Every row gives one point. The ring and each string are closed loops that go straight from each point to the next, and from the last back to the first. Before rounding, they use only three directions, however many columns there are. How many times does the string pass through the ring? Passing back the other way cancels.

Ring, 9 rows:
[[ 0.29  0.34  0.02  0.23]
 [ 0.04  0.71  0.12  0.22]
 [-0.37  0.88  0.14  0.13]
 [-0.70  0.74  0.00  0.01]
 [-0.81  0.29 -0.20 -0.09]
 [-0.66 -0.09 -0.25 -0.10]
 [-0.26 -0.41 -0.17 -0.02]
 [ 0.08 -0.38 -0.10  0.08]
 [ 0.32 -0.05 -0.04  0.18]]
String:
[[ 0.33 -0.22 -0.42  0.14]
 [ 0.76 -0.09 -0.33  0.27]
 [ 0.41  0.26  0.35  0.28]
 [ 0.08  0.49  0.59  0.24]
 [-0.21  0.43  0.24  0.13]
 [-0.36  0.43  0.42  0.10]
 [-0.76  0.99  0.62  0.08]
 [-0.86  0.63  0.54  0.01]
 [-0.51  0.28  0.16  0.02]
 [-0.39  0.22 -0.13  0.02]
 [-0.56 -0.01  0.26 -0.02]
 [-0.60 -0.50  0.26 -0.09]
 [-0.21 -0.75 -0.09 -0.04]
 [ 0.22 -0.56 -0.51  0.06]]
Times through: 0

Ring, 7 rows:
[[ 0.87 -0.04  0.26 -0.29 -0.67 -0.35 -0.29 -0.08]
 [ 0.79  0.61  0.20 -0.12 -0.56 -0.36 -0.23 -0.42]
 [ 0.24  0.64  0.06  0.11 -0.25 -0.17 -0.28 -0.42]
 [-0.26  0.28 -0.12  0.26  0.01  0.02 -0.37 -0.22]
 [-0.53 -0.41 -0.08  0.20  0.07  0.15 -0.46  0.17]
 [-0.23 -0.66  0.15 -0.01 -0.15  0.08 -0.45  0.30]
 [ 0.56 -0.38  0.28 -0.25 -0.55 -0.22 -0.36  0.13]]
String (18 x 8):
[[ 0.55  0.20  0.52 -0.20 -0.54 -0.22 -0.29 -0.18]
 [ 0.55  0.15  0.00 -0.07 -0.43 -0.27 -0.31 -0.17]
 [ 0.93  0.50 -0.18 -0.09 -0.55 -0.44 -0.24 -0.39]
 [ 0.91  0.90 -0.12 -0.02 -0.52 -0.45 -0.20 -0.60]
 [ 0.45  1.17  0.26  0.09 -0.35 -0.25 -0.20 -0.71]
 [-0.08  0.89  0.47  0.16 -0.16 -0.02 -0.27 -0.52]
 [-0.05  0.28  0.19  0.10 -0.17 -0.03 -0.34 -0.21]
 [ 0.10  0.05 -0.06  0.08 -0.20 -0.10 -0.36 -0.10]
 [-0.36 -0.07 -0.57  0.34  0.13  0.03 -0.42 -0.04]
 [-0.71 -0.35 -0.37  0.35  0.23  0.19 -0.47  0.13]
 [-1.07 -0.75 -0.11  0.33  0.32  0.37 -0.54  0.37]
 [-0.62 -0.54  0.45  0.07 -0.01  0.25 -0.47  0.27]
 [-0.13 -0.23  0.45 -0.03 -0.23  0.05 -0.39  0.08]
 [ 0.20 -0.24 -0.06 -0.02 -0.28 -0.12 -0.38  0.05]
 [ 0.42 -0.56 -0.25 -0.10 -0.37 -0.21 -0.40  0.20]
 [ 0.72 -0.68  0.20 -0.34 -0.63 -0.28 -0.38  0.27]
 [ 0.86 -0.29  0.54 -0.40 -0.75 -0.31 -0.31  0.07]
 [ 0.80  0.05  0.61 -0.34 -0.70 -0.30 -0.28 -0.10]]
Times through: 3
String (29 x 8):
[[-0.44 -0.85  0.67 -0.11 -0.18  0.22 -0.48  0.44]
 [-0.33 -0.47  0.63 -0.06 -0.19  0.15 -0.43  0.23]
 [ 0.07 -0.22  0.06  0.00 -0.24 -0.06 -0.39  0.04]
 [ 0.14 -0.27 -0.23  0.04 -0.21 -0.12 -0.39  0.06]
 [-0.35 -0.80 -0.36  0.14  0.01  0.08 -0.49  0.36]
 [-0.81 -0.94  0.00  0.17  0.15  0.29 -0.54  0.47]
 [-0.78 -0.78  0.10  0.17  0.13  0.29 -0.51  0.39]
 [-0.64 -0.78 -0.26  0.22  0.14  0.20 -0.51  0.36]
 [-0.16 -0.43 -0.31  0.13 -0.06 -0.01 -0.44  0.15]
 [-0.04 -0.21 -0.02  0.06 -0.17 -0.03 -0.40  0.04]
 [-0.40 -0.34  0.30  0.07 -0.07  0.14 -0.43  0.14]
 [-0.63 -0.50  0.37  0.10  0.01  0.24 -0.47  0.24]
 [-0.90 -0.94  0.04  0.19  0.18  0.33 -0.54  0.48]
 [-0.56 -0.83 -0.12  0.14  0.06  0.18 -0.51  0.39]
 [-0.77 -0.97  0.24  0.09  0.07  0.30 -0.53  0.50]
 [-0.68 -0.79  0.60  0.00 -0.04  0.29 -0.49  0.41]
 [-0.29 -0.51  0.43 -0.03 -0.17  0.12 -0.44  0.24]
 [-0.52 -1.01  0.55 -0.08 -0.12  0.24 -0.51  0.52]
 [-0.23 -1.06  0.15 -0.09 -0.18  0.09 -0.50  0.51]
 [ 0.16 -0.68 -0.24 -0.04 -0.26 -0.11 -0.43  0.27]
 [ 0.22 -0.39 -0.12 -0.04 -0.29 -0.13 -0.39  0.12]
 [ 0.08 -0.19  0.34 -0.07 -0.31 -0.04 -0.37  0.05]
 [-0.02 -0.46  0.62 -0.16 -0.34  0.04 -0.40  0.21]
 [-0.03 -0.86  0.67 -0.25 -0.38  0.06 -0.45  0.42]
 [ 0.10 -1.03  0.32 -0.23 -0.38 -0.01 -0.46  0.49]
 [ 0.31 -0.68 -0.28 -0.08 -0.32 -0.17 -0.42  0.27]
 [ 0.24 -0.41 -0.12 -0.05 -0.30 -0.14 -0.40  0.13]
 [ 0.09 -0.14  0.29 -0.05 -0.29 -0.05 -0.37  0.02]
 [-0.14 -0.49  0.51 -0.10 -0.26  0.07 -0.42  0.22]]
Times through: 2

Ring, 10 rows:
[[ 0.58  0.03  0.00 -0.36 -0.23  0.14 -0.15  0.29 -0.01 -0.62  0.33]
 [ 0.78  0.45  0.29 -0.47 -0.25  0.15 -0.44  0.39 -0.05 -0.36 -0.07]
 [ 0.73  0.75  0.69 -0.46 -0.30  0.22 -0.58  0.49 -0.18  0.00 -0.56]
 [ 0.44  0.76  0.91 -0.32 -0.33  0.29 -0.51  0.52 -0.34  0.25 -0.86]
 [ 0.06  0.53  0.86 -0.09 -0.33  0.30 -0.30  0.48 -0.46  0.30 -0.88]
 [-0.26  0.19  0.61  0.12 -0.31  0.27 -0.06  0.39 -0.51  0.18 -0.69]
 [-0.48 -0.27  0.19  0.27 -0.27  0.21  0.23  0.27 -0.47 -0.15 -0.23]
 [-0.37 -0.51 -0.07  0.19 -0.25  0.18  0.36  0.19 -0.32 -0.46  0.22]
 [-0.16 -0.52 -0.15  0.06 -0.24  0.17  0.33  0.18 -0.21 -0.60  0.42]
 [ 0.36 -0.22 -0.10 -0.25 -0.23  0.15  0.05  0.23 -0.04 -0.69  0.48]]
String, 23 rows:
[[-0.12 -0.46  0.31 -0.11 -0.31  0.36  0.42  0.25 -0.21 -0.40  0.31]
 [-0.47 -0.81  0.12  0.10 -0.30  0.35  0.69  0.16 -0.27 -0.50  0.49]
 [-0.65 -0.74 -0.60  0.51 -0.18  0.00  0.42  0.09 -0.40 -0.66  0.35]
 [-0.13 -0.14 -0.20  0.20 -0.20  0.03 -0.02  0.24 -0.34 -0.41 -0.04]
 [-0.08 -0.14  0.27 -0.02 -0.28  0.25  0.12  0.29 -0.30 -0.26 -0.05]
 [-0.30 -0.41  0.34  0.03 -0.31  0.34  0.39  0.26 -0.32 -0.27  0.09]
 [-0.30 -0.44  0.29  0.04 -0.30  0.33  0.40  0.25 -0.31 -0.31  0.14]
 [-0.60 -0.85 -0.07  0.24 -0.27  0.27  0.68  0.13 -0.32 -0.54  0.47]
 [-0.48 -0.75 -0.44  0.32 -0.20  0.09  0.47  0.11 -0.30 -0.69  0.49]
 [-0.20 -0.40 -0.38  0.21 -0.19  0.03  0.16  0.17 -0.28 -0.61  0.27]
 [ 0.10  0.00  0.16 -0.07 -0.26  0.17 -0.04  0.30 -0.25 -0.32 -0.06]
 [ 0.14 -0.33  0.26 -0.25 -0.29  0.32  0.27  0.26 -0.11 -0.49  0.38]
 [ 0.22 -0.69 -0.12 -0.31 -0.26  0.28  0.48  0.15  0.06 -0.90  0.97]
 [ 0.21 -0.54 -0.54 -0.10 -0.18  0.05  0.22  0.13 -0.01 -0.97  0.83]
 [ 0.13 -0.25 -0.56  0.08 -0.16 -0.07 -0.04  0.17 -0.16 -0.76  0.38]
 [ 0.18  0.00  0.04 -0.08 -0.24  0.12 -0.09  0.29 -0.21 -0.41  0.03]
 [ 0.40 -0.02  0.52 -0.43 -0.32  0.36  0.06  0.34 -0.08 -0.34  0.17]
 [ 0.35 -0.08  0.32 -0.35 -0.29  0.29  0.06  0.31 -0.09 -0.43  0.23]
 [ 0.42 -0.43  0.03 -0.42 -0.26  0.28  0.28  0.21  0.07 -0.79  0.78]
 [ 0.15 -0.58 -0.51 -0.08 -0.18  0.06  0.26  0.12 -0.03 -0.95  0.83]
 [ 0.00 -0.45 -0.49  0.08 -0.18  0.02  0.16  0.15 -0.16 -0.78  0.52]
 [ 0.10 -0.10  0.14 -0.09 -0.26  0.19  0.04  0.28 -0.22 -0.38  0.06]
 [ 0.02 -0.28  0.25 -0.14 -0.29  0.29  0.23  0.27 -0.19 -0.40  0.22]]
Times through: 4
String (23 x 11):
[[ 0.30  0.31  0.11 -0.09 -0.23  0.07 -0.34  0.35 -0.26 -0.26 -0.28]
 [ 0.70  0.75  0.31 -0.30 -0.23  0.05 -0.70  0.45 -0.20 -0.13 -0.54]
 [ 0.95  0.94  0.69 -0.56 -0.29  0.18 -0.76  0.52 -0.13  0.00 -0.62]
 [ 1.07  0.95  1.01 -0.77 -0.34  0.33 -0.68  0.56 -0.07  0.07 -0.57]
 [ 0.86  0.68  0.93 -0.68 -0.34  0.37 -0.45  0.51 -0.08 -0.01 -0.38]
 [ 0.39  0.28  0.53 -0.32 -0.30  0.27 -0.19  0.39 -0.19 -0.16 -0.22]
 [ 0.25  0.18  0.05 -0.08 -0.23  0.08 -0.24  0.32 -0.24 -0.33 -0.14]
 [ 0.40  0.23  0.46 -0.32 -0.29  0.26 -0.17  0.38 -0.17 -0.22 -0.14]
 [ 0.76  0.30  0.73 -0.66 -0.33  0.39 -0.18  0.42  0.00 -0.26  0.03]
 [ 0.88  0.17  0.11 -0.58 -0.24  0.17 -0.25  0.32  0.10 -0.66  0.40]
 [ 0.77  0.01 -0.21 -0.44 -0.20  0.07 -0.20  0.26  0.09 -0.81  0.55]
 [ 0.45 -0.05 -0.38 -0.16 -0.17 -0.02 -0.18  0.23 -0.05 -0.75  0.39]
 [ 0.27  0.03 -0.05 -0.11 -0.22  0.08 -0.14  0.28 -0.18 -0.47  0.08]
 [ 0.28  0.10  0.31 -0.22 -0.27  0.22 -0.10  0.34 -0.19 -0.29 -0.06]
 [ 0.44  0.14  0.58 -0.42 -0.32  0.34 -0.06  0.38 -0.12 -0.24 -0.01]
 [ 0.27  0.08 -0.02 -0.10 -0.22  0.08 -0.18  0.29 -0.19 -0.43  0.01]
 [ 0.56  0.14 -0.24 -0.23 -0.19 -0.01 -0.31  0.28 -0.06 -0.64  0.21]
 [ 0.78  0.29 -0.35 -0.30 -0.16 -0.08 -0.49  0.29  0.00 -0.71  0.22]
 [ 0.74  0.40 -0.27 -0.26 -0.16 -0.09 -0.56  0.32 -0.06 -0.59  0.04]
 [ 1.11  0.74  0.21 -0.59 -0.22  0.05 -0.73  0.43  0.02 -0.40 -0.15]
 [ 1.08  0.83  0.73 -0.73 -0.30  0.25 -0.66  0.51 -0.02 -0.12 -0.36]
 [ 0.85  0.68  1.10 -0.73 -0.37  0.44 -0.40  0.53 -0.08  0.06 -0.43]
 [ 0.37  0.30  0.56 -0.30 -0.30  0.28 -0.20  0.40 -0.21 -0.12 -0.28]]
Times through: 1

Ring (9 x 14):
[[-0.36 -0.03  0.39  0.23 -0.52  0.56 -0.20  0.47  0.20  0.25  0.09  0.28
  -0.23 -0.12]
 [-0.34 -0.11  0.38  0.19 -0.40  0.38  0.06  0.54  0.00  0.24  0.01  0.09
  -0.12 -0.27]
 [-0.34 -0.08  0.25  0.30 -0.31  0.05  0.47  0.45 -0.03  0.12 -0.17 -0.15
  -0.04 -0.43]
 [-0.38  0.12  0.02  0.55 -0.32 -0.28  0.80  0.18  0.25 -0.08 -0.36 -0.28
  -0.08 -0.50]
 [-0.35  0.36 -0.31  0.46 -0.24 -0.46  0.75 -0.09  0.69 -0.12 -0.34 -0.10
  -0.15 -0.48]
 [-0.26  0.42 -0.43  0.11 -0.13 -0.36  0.41 -0.11  0.86  0.04 -0.15  0.18
  -0.17 -0.42]
 [-0.22  0.41 -0.36 -0.10 -0.15 -0.08 -0.01 -0.04  0.91  0.19  0.05  0.45
  -0.23 -0.29]
 [-0.29  0.32 -0.09  0.03 -0.38  0.32 -0.33  0.09  0.85  0.24  0.16  0.58
  -0.33 -0.10]
 [-0.36  0.19  0.18  0.22 -0.56  0.57 -0.41  0.23  0.65  0.23  0.16  0.54
  -0.36 -0.01]]
String (24 x 14):
[[-0.21  0.10  0.04 -0.26 -0.21  0.36 -0.32  0.35  0.43  0.39  0.22  0.49
  -0.17 -0.21]
 [-0.34  0.18  0.06  0.26 -0.41  0.19  0.06  0.20  0.52  0.13 -0.03  0.24
  -0.23 -0.22]
 [-0.47  0.21  0.30  0.59 -0.78  0.64 -0.33  0.18  0.70  0.09  0.06  0.45
  -0.45  0.07]
 [-0.33  0.16  0.09  0.19 -0.41  0.29 -0.08  0.24  0.51  0.19  0.04  0.32
  -0.25 -0.18]
 [-0.18  0.08  0.05 -0.39 -0.16  0.42 -0.44  0.40  0.41  0.46  0.29  0.57
  -0.16 -0.20]
 [-0.39  0.32  0.13  0.30 -0.68  0.68 -0.62  0.10  0.93  0.21  0.22  0.72
  -0.48  0.13]
 [-0.21  0.28 -0.14 -0.27 -0.23  0.34 -0.47  0.16  0.79  0.37  0.27  0.68
  -0.27 -0.13]
 [-0.16  0.22 -0.22 -0.36 -0.04  0.05 -0.11  0.21  0.57  0.35  0.15  0.44
  -0.12 -0.33]
 [-0.29  0.25 -0.12  0.14 -0.28  0.02  0.13  0.11  0.62  0.13 -0.04  0.25
  -0.20 -0.29]
 [-0.34  0.44 -0.30  0.35 -0.34 -0.16  0.28 -0.14  0.95 -0.02 -0.15  0.24
  -0.28 -0.28]
 [-0.39  0.60 -0.50  0.61 -0.35 -0.50  0.65 -0.38  1.16 -0.22 -0.35  0.06
  -0.30 -0.37]
 [-0.40  0.38 -0.20  0.61 -0.42 -0.24  0.55 -0.11  0.80 -0.13 -0.29  0.01
  -0.26 -0.33]
 [-0.29  0.22 -0.15  0.17 -0.20 -0.17  0.40  0.12  0.51  0.08 -0.14  0.07
  -0.13 -0.41]
 [-0.21  0.23 -0.36 -0.02  0.06 -0.54  0.72  0.09  0.42  0.08 -0.23 -0.10
   0.02 -0.63]
 [-0.48  0.43 -0.28  0.98 -0.45 -0.61  1.12 -0.24  0.78 -0.38 -0.58 -0.35
  -0.21 -0.49]
 [-0.54  0.49 -0.24  1.20 -0.60 -0.54  1.09 -0.32  0.90 -0.45 -0.61 -0.33
  -0.30 -0.40]
 [-0.41  0.32 -0.10  0.60 -0.45 -0.15  0.50 -0.02  0.69 -0.10 -0.27  0.00
  -0.25 -0.32]
 [-0.42  0.54 -0.43  0.75 -0.38 -0.57  0.86 -0.33  1.01 -0.29 -0.45 -0.11
  -0.26 -0.43]
 [-0.24  0.49 -0.57  0.09 -0.04 -0.55  0.56 -0.21  0.94  0.00 -0.21  0.12
  -0.14 -0.50]
 [-0.12  0.22 -0.35 -0.45  0.13 -0.21  0.14  0.18  0.51  0.33  0.07  0.30
  -0.02 -0.49]
 [-0.25  0.25 -0.18 -0.03 -0.18 -0.02  0.09  0.13  0.61  0.20  0.01  0.29
  -0.17 -0.33]
 [-0.10  0.32 -0.36 -0.59  0.03  0.09 -0.37  0.12  0.81  0.43  0.28  0.68
  -0.17 -0.27]
 [-0.40  0.49 -0.04  0.35 -0.70  0.60 -0.66 -0.10  1.26  0.14  0.21  0.83
  -0.56  0.17]
 [-0.26  0.22  0.04 -0.13 -0.37  0.52 -0.55  0.24  0.70  0.36  0.28  0.68
  -0.31 -0.05]]
Times through: 0
